Each row of a before or after table is a point. One or more steps were done to the points. Then noise was added and the rows were shuffled. The steps act on how far a point lies along the listed directions, d1 being the first. Write out the steps. A step turns or swaps two directions, mirrors them in a line or flattens them onto one, adds a multiple of one to another, or multiplies one. Angles are multiples of 10 degrees, from the lower direction toward the higher: turns from -170 to 170, lines from 10 to 170 but not 90. Use the fewest steps. Two steps may share a direction if one is a turn and the other turns, adds or multiplies; they go together, in the order done. Otherwise the lowest direction goes first.
In the rows, zero is written as 128.

Directions:
(1): [167 162]
(2): [ 94 167]
Before:
[[125 129]
 [115 136]
 [ 99 136]
 [104 144]
 [128 100]
 [138 127]
 [137  92]
 [107 144]
 [172 120]
 [112 114]
 [129 109]
 [136 117]
 [165 117]]
After:
[[ 74 184]
 [153  96]
 [202  63]
 [118 119]
 [ 70 177]
 [ 97 156]
 [ 69 188]
 [146 113]
 [122 135]
 [211  64]
 [160  71]
 [184  45]
 [150  88]]
Steps: multiply d1 by 0.7; multiply d2 by 3

Directions:
(1): [ 79 166 164 109]
(2): [ 95 145  64 126]
Before (12 x 4):
[[172  74  63 130]
 [ 99 165 163 111]
 [121 171  64 117]
 [ 85 140 132 146]
 [155 124 151 123]
 [165 115 171 148]
 [ 94 137 145 113]
 [170 104  93 165]
 [ 59 157  67 111]
 [ 64 130  22 120]
 [ 77 136  90  97]
 [150 100 100 128]]
After:
[[150  96 118 133]
 [182 102 125 141]
 [ 85 114  13 125]
 [ 76 176 134 132]
 [ 49 164 117  89]
 [138 137 158 116]
 [134 106 109 163]
 [132 103  33 137]
 [132  95  65 114]
 [ 90 141 122 105]
 [129 139 187 134]
 [136 160  57 120]]
Steps: mirror d1 and d2 in the line at 100 degrees

Directions:
(1): [135 138 195 103 146  93  87  79]
(2): [127 200 100  87 166 123 104 163]
(3): [177 157 111 153 132  68 179 106]
(4): [ 99  96  70 143 179 107 101  87]
Before (12 x 8):
[[179 150 202 113 130  38 135 106]
 [121  99  54 167 122 103 156 106]
 [178 152  66 164 148 127 197 168]
 [134  89  73 132 107 123 158 109]
 [ 80  74 176 161  78 185 122 111]
 [ 64  72  98 118 111 209  68 135]
 [117 149 202  74 146 139  79 140]
 [ 58 105 103 135 137 146 101 150]
 [ 76 119 102 126 126 159 111 131]
 [116 156 186  68 137 161  89 164]
 [180  93 118 196 129  98 167  89]
 [124 158 104 115 122 145 149 162]]
After:
[[ 81  72 170 162  75 181 115 113]
 [100  85 117 178 110 108 161 123]
 [109 142 109 107 169 181  58 166]
 [173 108 182 139 109  83 170 100]
 [144 161 118 134 100 129 180 155]
 [112 102 112 161  97 132 162 108]
 [128  43 119 186  72 147 161  82]
 [ 89 126  66 121 131 153 105 158]
 [157 107 185 136 139  79 137  76]
 [123 166 170  65 184  79  63 128]
 [116 111  85  95 109 158 122 147]
 [159 188  88 118 146 167 163 217]]
Steps: add 0.5 times d1 to d4; mirror d2 and d3 in the line at 40 degrees

Directions:
(1): [112 173  78 161 161 129  88 179 101  94 171]
(2): [111 198 119  77 173 129 142 118 151 108  66]
(3): [157 166 184 198 155  82 102 102 129 143 110]
(4): [194 150 132  87 129  80 172 173  94 151 150]
Before (13 x 11):
[[159 144 131 104 120  89 145 142 114 157 159]
 [ 61 100 141 135 123 204 100  61 179 112  79]
 [153 141 133 116 147 116 162 150 130 129 129]
 [ 86 143  79 114 136 154  98 171 126 105 107]
 [122 129  80  68 117 151 145 172 111 109 111]
 [107 106 111  68 124 152 140 154 121  94 134]
 [102 103 159 168 128 125  84  46 170 116  66]
 [188 141 149  98 141  83 200 136 121 153 104]
 [234 157 167  68 113  40 194 194  76 148 140]
 [191 187 127  54 129  85 183 207 103 147 129]
 [ 54 168 114 119 154 175 131 110 161  94  77]
 [103 142 161 129 174 133 136 105 171 113  80]
 [107 106  77  32 129 161 159 153 124  97  80]]
After, 13 rows:
[[111  49  85 112  92 168 167 138 128 122 155]
 [ 64  66  96  65  71 211 144 132 166 117 111]
 [ 61  48  56  48  66 207 140 164 129  75 151]
 [ 93 105 138 147 112 162 102  94 150 117  69]
 [ 90 117  89  90 112 152 125 130 137 127 153]
 [ 98  58 162 176 113 152  92  70 152 119  70]
 [ 91 104 162 151 134 146  96  96 145  99 106]
 [114 142 160 132 134 119 111 108 154 140  51]
 [150 126 213 161 116 103 161  84 143 167  89]
 [115  98 119 115 125 155 152 132 145 120 132]
 [210 123 156 159 120  45 125 140  93 149 153]
 [188 142 209 209 135  84 108 108 114 164 138]
 [166  87 182 133 126 100 167 131 135 151 135]]
Steps: turn d1 and d2 by 100 degrees; turn d3 and d4 by 110 degrees

Directions:
(1): [163 103  72  91 112  95 126 203 150 141 155 125 138 193]
(2): [144 142 197 152 169 159 158 187 185 160 124 123  85 138]
(3): [ 86  91 185  46  73 131 150 156 109 124 139 114 115  98]
(4): [ 29 170  96 119 174 109 157 154 138  88 141 144 118 140]
(5): [115 110 128 110  93 164 147  81 220 111 112 176 159 158]
(6): [120 131 108 167  75 175 123 123 137  78 168  64  71 152]
Before (13 x 14):
[[153  94 198 106  97 148 131 171 129 180 136 121  98 105]
 [ 77 177 195 199 224 146 169 115 154 147 103 159 106  83]
 [235 100 114 100 113 102 117 190 137 171 133 170 155 205]
 [165 114  95 107  91 131  98  84 174 123  99 165 212 136]
 [ 44 172 155 142 118 173 142  94 193  92 109 113 123 137]
 [ 99 108 113 102 118  97 131 153 126 106 159 111 169 129]
 [  7 143 153 139 103 155 152  68 116  71  90 140 115  87]
 [ 68 166 107 156 155 123 120 106  67  76 146  81  73 116]
 [149 133  93 169 167  96 115 115  59 165 127 104 148 115]
 [144 155 161 166 127 149 109  98 127 157 106 125 125  85]
 [126  99 105  91  57 109 102 135  63  84 161  81 124 126]
 [ 94 144  76 159 118 157 137 115 155  76 135 137 137 157]
 [152 125  89 198 144  98 135  61 128  97 114 160 177 152]]
After, 13 rows:
[[198 122 165 135 128 130 115 113 111 156 104 172 145 139]
 [ 55 154 110 117 106 148 131 111 187  92 121 116 143 162]
 [126 107 151 119  77 136 118 149  87  93 155  74  95 118]
 [ 40 128 116 110  97 134 158 145 146  85 114 129 110 148]
 [ 92 149 105 151 192  95 150 138 135 145 122 167 148 127]
 [143  89 171  94  82 131 117 140  99 168 131 132 122  96]
 [170 125 127 126 110 155 111 100 199 131  99 161 187 134]
 [163 128 106 207 152 110 148  97 153 110 119 153 159 166]
 [ 96 116 142 118 130 119 140 147 131 105 154 109 152 116]
 [ 83 159  94 144 152 113 122 147  87  85 156  79  66 141]
 [164 137 131 141 115 131 104 128 133 161 120 125 136 118]
 [ 94 144  86 164 122 158 138 123 163  79 130 135 130 157]
 [154 136 105 176 174 105 124 135  77 174 131  97 134 123]]
Steps: multiply d1 by 0; flatten d2 and d6 onto the line at 100 degrees

Directions:
(1): [150 109 121 249 152 173 147 139 147 153 154 156 142 138 117 103 122 166
 114  96]
(2): [ 51 110 168 146  84 159 169 141 151 130 163 143  78  93  98 118 107  99
 136 189]
Before:
[[126 105 130 188 132 162 158 134 149 157 152 157 120 121 122 114 107 137
  116 137]
 [ 76 128 151  47  90 101 124 120 137 112 135 103 102 119 115 148 131  87
  139 182]
 [100 138 153  27  84  97 121 122 109 105 125  97 101 108 128 151 116  99
  147 180]
 [188 129  90 183 162 128 119 114 130 137 138 135 178 167 131 121 137 173
  126  58]
 [138 144 103 143 150 131 132 124 132 130 120 128 130 152 131 121 135 147
  124 102]
 [149 151 123  50 105  78  98 123 105 105  92 102 120 138 133 136 132 103
  143 117]
 [171 139  83  93 147  94  92 136  92 128 100 108 155 155 146 139 139 144
  129 105]
 [198 127  99 154 162 107 114 123 117 144 105 130 175 139 166 138 116 175
  128  83]
 [ 54 123 161 116  96 139 143 122 122 121 160 145 114 106 123 128 100  95
  143 181]
 [152 128 102 108 148 129 112 124 156 147 109 136 144 151 142 126 115 129
  121 113]
 [123 134 136  77 103 113 113 109 114 109 107 108 129 129 124 151 143 124
  140 127]
 [144 142 116   7 129  72  93 137  94 103  88 106 124 130 143 158 151 103
  132 152]
 [186 141  93  86 148 101 100 109 111 102  88  93 159 145 141 148 152 139
  130  93]]
After:
[[121 116 133 220 146 162 137 124 127 143 164 162 158 135 129 111 106 148
  124 115]
 [ 90 129 142  62  88 120 138 120 129  92 118  98  97 104 112 147 131  91
  146 175]
 [132 139 128  35 113  77 117 116 109 119  97 108 136 109 161 161 112 121
  147 150]
 [ 85 128 126  61  94 104 126 145 105 119 124 114 100 115 121 141 119 101
  146 178]
 [ 80 124 159 124  72 132 147 138 137 119 141 131  79 108  98 114 105  91
  147 166]
 [ 58 105 163 122  88 148 163 158 140 123 154 146  68  91  95 125 118  94
  132 212]
 [144 149 110  24 119  73 100 103 108 102 108 100 148 146 141 153 141 118
  147 112]
 [ 91 103 165 194  93 171 168 142 147 139 177 141  91 105  98 114  96 135
  132 174]
 [ 86  98 152 209 109 165 158 135 165 145 179 144 111 122  92 113 120 130
  121 154]
 [121 151 111  90 134 114 130 120 127 119 112 116 119 145 134 131 137 127
  129 124]
 [187 127  97 132 160 120 116 120 123 147 114 135 157 147 153 132 127 150
  112  94]
 [ 91 115 155 140  89 151 144 120 134 122 137 129 109 115 103 136 126 125
  138 147]
 [117 129 118  76 125 127 122 126 157 143 114 133 122 136 138 130 108 107
  126 144]]
Steps: turn d1 and d2 by -100 degrees

Directions:
(1): [150  50  91  94 114 115 119 140 125 150 133 102  91 143 136  74 123  64
 163 127 119 106 120  16  62 177 123 142 116 170 154 121]
(2): [123 107  88  82 140  81  72 135 101  86 135 186 105  61 149  64 119 178
 111 111 110  93 145 129  98  30 130  86 121 112 146 154]
(3): [192 120 105  87 198 140  73  92 144  98 148 149 121 114  72 102 164  38
  90 144 151 147 140 155 177 133 193 159 125 125 103 101]
(4): [127 124 192  49 179  86 103 111 156 160 122 123  58 149 186 146  99 139
 125 112 186 171  71 179 115 128  94 125 130 182 141 113]
(5): [ 96  97 126  76 124 128 104 106  68 198 188 153 130 125 111 159  63 105
 175 103  81  80 130 151 195 169 123  81 119 102  82 130]
(6): [140  70  31  99 138 156 181 142 144 187 135  99 142  98 128 134 140 176
 115 174 225 144 126 147 148 135 121  87 105  83 153 118]
Before:
[[120 151 180 161 115 146 190 135 147 158 103 103 129 178 171 198 126 170
  134 139 177 178  75 175 164 156 103 135 126 119 137 116]
 [116  67  59 111  87 179 167 137  97 199 168  77 141 171 104 125  97  98
  206 169 132  96 132  41 113 241 129 124 119 144 130 110]
 [154 107 129  85 173  90  97 137 176 109 101 140  85 113 178  72 156 140
   92  89 165 134 116 107  63  72 121 150 136 176 143 120]
 [124 107 144  81 173 126  99 126 146 154  96 137  93 109 178 123 134 155
   99 140 208 168 118 166 135  78 122 115 114 162 156 128]
 [128 144 168 127 140 115  95  94  92 120 142 140 114 162  83 119 101   7
  175  94  27  93 129  41 106 174 162 169 137 170 108 102]
 [116 120 171 119 113  69  91 134 112 101 115 148  91 125 147  85 115 100
  136  93  81 103  94  58  76 125 124 151 125 164 157 144]
 [141 134 107  91 146 138 132 125 162 130 115 124 137  96 129 149 150 225
   63 141 208 170 108 244 194  68 141 119 137 116 132 109]
 [159 165 189  97 168 127 109 104 170 119  92 125 108 167 154 136 158  56
  112 130 148 170  95 162 136 143 123 173 134 159 117 114]
 [147  77  50 176  98 165 187 125 119 142 144  90 162 122  77 104 178  84
  163 141 120 107 174  45 135 181 141 188 129 115 160 123]]
After, 9 rows:
[[109  84 116  37 130  84  68 128  88 136 156 149  62 135 173  63  73 141
  181 116 104  90 108  64  41 118 103 111 131 185 156 130]
 [149  45  36  35 188 138 163 108 133 211 138 101 107 114 115 126 121 108
  144 168 222 142 102 104 124 159 134 100 111 118 165  81]
 [135 104 142 118 131 118 173 138 172 173  92  83 107 146 147 149 146 132
  116 148 214 173  70 110 114 178 112 151 108 145 174 118]
 [120 197 182 172  97 139  92 118 117  57 119 165 174 124  83 147 148 151
   91  97  49 124 153 188 195  78 180 166 166 130  83 123]
 [157 167 186 157 173 134 152 142 221 118  81  92 109 170 158 144 184 129
   77 103 199 182 107 154 102 122 126 197 146 184 129  99]
 [161 153 109  98 175 133 117 118 176 116  96 143 132  98 150 113 172 134
   72 159 197 166 115 196 148  77 127 126 124  98 141 135]
 [121 191 213 164 156 142  93 116 145  99  72 144 135 139 144 150 145 124
   99 130 146 164 134 183 158  80 139 157 134 170 133 132]
 [116 144 132 151 109 109 126 148  97  84 115 185 133  90 167 124 132 225
  118 120 110 115 129 172 131  37 122  96 126  83 142 156]
 [142  52  82  89 133  83 104 117 107 114 149 132  86 103 127  46 151  92
  167  98 105  96 143  29  77 116 116 172 123 170 179 136]]
Steps: turn d1 and d4 by 50 degrees; add -0.5 times d4 to d5; turn d2 and d6 by -160 degrees

Directions:
(1): [151 142 143 138 176 196 101 187 152 143 228 110  95 209 111 171 115 176
  61 132 164 139 130  68 122 160 162 111 135 115 134  88 157 129 174 119
 111  99 195 115 141 128  97 112 106  82  74 117]
(2): [149 154 220 136 109  90 118 138 150 140 143 129  89 165 170 142 157 103
  88  94 137  58 139 187 169 119 211 155 130 137  75 109 132 104 126 215
  63 104  61 129 146 112 139 113 103 160 138 177]
Before:
[[135 117 132 117 169 152 119 158 138 121 178 123 113 160 119 156 120 149
   99 116 170 135 136 101 140 128 148 106 122 110 132 132 141 125 157 109
  125 126 168 115 137 122 111 126 131 105 123 128]
 [109 132 107 117  94  81 150  79 110 130  66 133 161  83 140 101 135 100
  164 121 104 117 125 174 142 112 104 144 128 142 127 160 112  98  80 138
  149 151  88 147 135 134 156 140 156 160 172 141]
 [143 112 114 132 129 129 125 124 116 131 117 120 132 116 121 111 120 130
  114 139 145 135 131 128 104 123 122 122 131 125 137 124 136 132 132 114
  142 144 128 148 123 119 116 116 117 143 126 122]
 [114 115  47 114 140 143 142 119  95 122 113 140 174  96  96 106 114 153
  152 162 119 189 118  95  95 143  66 118 141 114 170 144 144 119 133  48
  180 150 186 134 107 150 119 162 145  96 131  82]
 [131 130 154 128  91  90 140 107 120 121  80 139 150  94 134 113 135  83
  177 129 116 110 120 186 142 130 131 151 109 131 121 145 117 136  90 156
   98 131  80 124 123 106 134 124 134 164 152 120]
 [124 126 129 135 159 174 114 145 136 134 167 101 105 163 130 160 153 134
  102 145 152 139 132  93 117 150 145 129 140 125 142 106 156 119 148 130
  122  99 178 113 133 134 116 110 105 100 103 115]
 [130 112  59 127 176 185 115 135 110 135 161 132 154 118 105 138 114 162
  143 154 121 180 128  71 103 131  87 103 143 119 158 148 136 120 150  68
  171 130 176 129 111 139 118 132 121  87 103  94]
 [113 113  58 113 137 147 140 107 121 123 123 135 168  98  99 120 120 146
  162 144 110 191 120  89  89 138  72  97 129 124 165 135 137 152 133  80
  184 133 180 123 125 152 111 148 142 108 113  80]
 [128 108 142 126 128 140 108 151 144 122 146 117 117 151 122 140 145 141
  104 122 139 122 129 113 120 147 146 132 137 131 115 118 118 138 157 129
  114 123 131 121 136 129 119  89 108 130 121 122]
 [123 147 191 130  56  24 154  73 135 117  32 161 141  66 178 100 182  65
  165 113  80  64 156 233 168  81 156 180 131 139  93 165 118 115 101 218
   93 140   7 149 127 133 172 137 138 227 190 184]]
After:
[[131 115  89 125 134 160 133 130 122 115 127 127 160 116  92 120 105 131
  167 158 130 172 115 106  99 159  83 121 112 114 171 138 131 152 122  81
  141 135 170 114 117 116 107 127 139 117 116  75]
 [149 116 133 129 133 129 119 134 124 135 130 113 121 131 125 117 122 135
   99 132 147 119 133 127 112 124 142 122 127 127 129 119 135 127 136 125
  125 138 127 144 128 118 114 109 110 144 122 129]
 [124 101 143 121 106 106 118 125 136 117 103 126 135 118 131 124 155 121
  134 122 123 115 127 139 126 136 138 140 129 139 111 135 101 135 137 138
  116 135  98 124 129 126 133  99 118 150 143 131]
 [160 145 176 139 157 145  97 158 141 148 194 132  97 175 157 165 148 137
   81 112 133  96 137 133 152 123 198 134 143 132  91 120 142  89 155 177
   89  91 100 129 138 120 125 110  85 120 112 156]
 [ 95 105   8 124 143 170 148 105 111 109  97 140 194  63  74 110 104 161
  187 187  96 222 136  49  77 128  13 112 135 107 209 171 133 164 148  22
  219 164 209 130 100 171 116 157 168 114 123  66]
 [157 154 166 128 153 149 109 171 141 151 207 126 103 201 136 156 138 161
   51 123 156 116 130 122 139 157 190 138 147 111 111  88 174  88 163 144
   91  98 158 128 140 130 110 129  97 101  98 133]
 [150 148 172 133 142 146 114 153 161 146 205 125 107 193 134 163 144 145
   74 110 141 121 132 113 132 152 189 120 131 124 110  93 159 126 159 169
  101  89 150 115 152 138 109 120 102 116  90 126]
 [135 116 168 114 131  94 133 125 127 115 118 131 115 130 151 138 134 107
  122 100 153  95 140 161 160 108 170 124 118 120 101 151 129 114 126 155
  103 133  97 124 135 114 136 131 132 151 163 155]
 [116 128  61 126 152 175 128 134 121 139 160 114 151 140  99 136 104 166
  123 146 135 180 116  75 105 148  89 114 133 123 167 133 140 116 128  74
  172 130 198 130 138 143 115 134 144  96 111  97]
 [116 129 162 131 115 106 130 110 128 131 102 113 111 125 165 135 175  89
  131 125 132  98 138 163 143 124 155 153 138 139 111 123 131 106 109 178
  103 108 100 118 135 127 143 119 109 150 144 146]]
Steps: turn d1 and d2 by 120 degrees
